Each row of a before or after table is a point. The points were changed in one or more steps. Then noise was added and the rows were shuffled. The steps act on columns, c1 being the first. Write out the steps. A step turns or swaps two columns, mirrors them in a line or flattens them onto one, adds a multiple of one to another, or multiplies or shifts one. Angles are multiples of 10 degrees, from the lower column toward the higher: turns from -170 to 170, lines from 10 to 170 but not 90. Use the fewest steps. Two steps may share a column if one is a turn and the other turns, adds or multiplies; they go together, in the order done. Otherwise the lowest column goes first.

Before:
[[-4.7 -6.6]
 [ 6.1 -8.0]
 [ 5.5  4.7]
 [ 1.3 -0.7]
 [ 2.2  0.9]
 [-0.4  3.6]
 [-1.0  0.1]
 [-3.4  2.5]
 [-2.1 -7.1]
 [ 7.4 -3.0]
 [ 0.8 -3.4]]
After, 11 rows:
[[-1.4 -0.3]
 [ 0.4  0.1]
 [ 0.5  0.2]
 [-1.9  0.1]
 [-0.1  0.0]
 [ 0.8  0.0]
 [ 3.0  0.0]
 [ 2.2 -0.1]
 [-0.9  0.1]
 [-0.4  0.0]
 [ 2.3  0.0]]
Steps: multiply c1 by 0.4; multiply c2 by 0

Before (8 x 3):
[[-2.7 -1.7 -3.4]
 [-4.6 -3.8 -6.8]
 [-4.1 -2.1  1.1]
 [-1.4 -1.4  3.7]
 [ 4.3  2.5  6.1]
 [ 0.1  0.5 -0.6]
 [ 2.6  5.9  6.2]
 [ 0.4 -6.3  4.1]]
After (8 x 3):
[[ -1.1  -6.2   3.8]
 [  2.6   0.3   6.1]
 [  0.3 -11.0   3.9]
 [ -4.2  -7.3   0.9]
 [  0.7  -5.0  -0.5]
 [ -2.8  -6.0  -3.5]
 [ -4.3  -8.4  -7.3]
 [  4.1  -2.4   6.1]]
Steps: shift c2 by -5.0

Before, 14 rows:
[[-1.0  3.0  2.7  7.5  0.3  3.0]
 [-0.7  2.1 -1.7  8.5 -3.5  3.0]
 [-0.4 -2.8  0.7  0.4 -1.2 -2.3]
 [-0.2  1.2 -2.7 -4.0  0.9 -3.7]
 [-0.7 -2.1  2.9 -6.3  4.0 -7.5]
 [ 3.4  2.6  3.8 -7.2  1.2 -3.5]
 [-3.0 -0.3  1.2 -8.3  2.3  1.2]
 [-2.4  3.2  2.0 -6.3  6.8 -5.3]
 [-6.2 -0.7  2.9 -5.6  2.4 -3.2]
 [-2.1 -2.1 -3.0  9.0  3.6  3.8]
 [-3.7  1.3 -2.6  8.5  0.3  0.5]
 [-3.3  2.5  2.4 -6.7  2.6 -5.9]
 [ 0.0  1.4 -4.6  6.6  2.3  3.5]
 [-3.7  3.0 -4.3  6.1 -1.6  1.1]]
After (14 x 6):
[[-3.8  2.5 -0.4 -4.4  1.1 -6.2]
 [ 1.4  1.2 -2.3  8.4  3.8  2.5]
 [-0.6 -0.4 -0.9 -8.7  1.3 -0.3]
 [-1.5  1.1 -1.2 -2.9  1.8 -2.7]
 [-2.5 -0.9 -0.4 -6.1  0.5 -4.9]
 [ 1.0 -1.9 -2.3  6.8  3.8  2.0]
 [-0.3  2.8 -0.2  8.7  0.6 -0.6]
 [ 0.9  2.9  0.4 10.7 -1.2  1.6]
 [-3.5 -1.9 -1.0 -8.4  1.6 -5.5]
 [-1.0 -2.9  0.9 -2.3 -1.0 -2.1]
 [ 0.8  1.9  0.8 10.5 -1.8  2.2]
 [-2.8  3.0 -2.3 -2.7  4.0 -5.0]
 [-1.1  1.4 -0.8  9.6  1.3 -1.6]
 [-0.8  2.7  0.3 -4.9 -0.3 -1.0]]
Steps: flatten c1 and c6 onto the line at 60 degrees; add 1 times c2 to c4; flatten c3 and c5 onto the line at 120 degrees
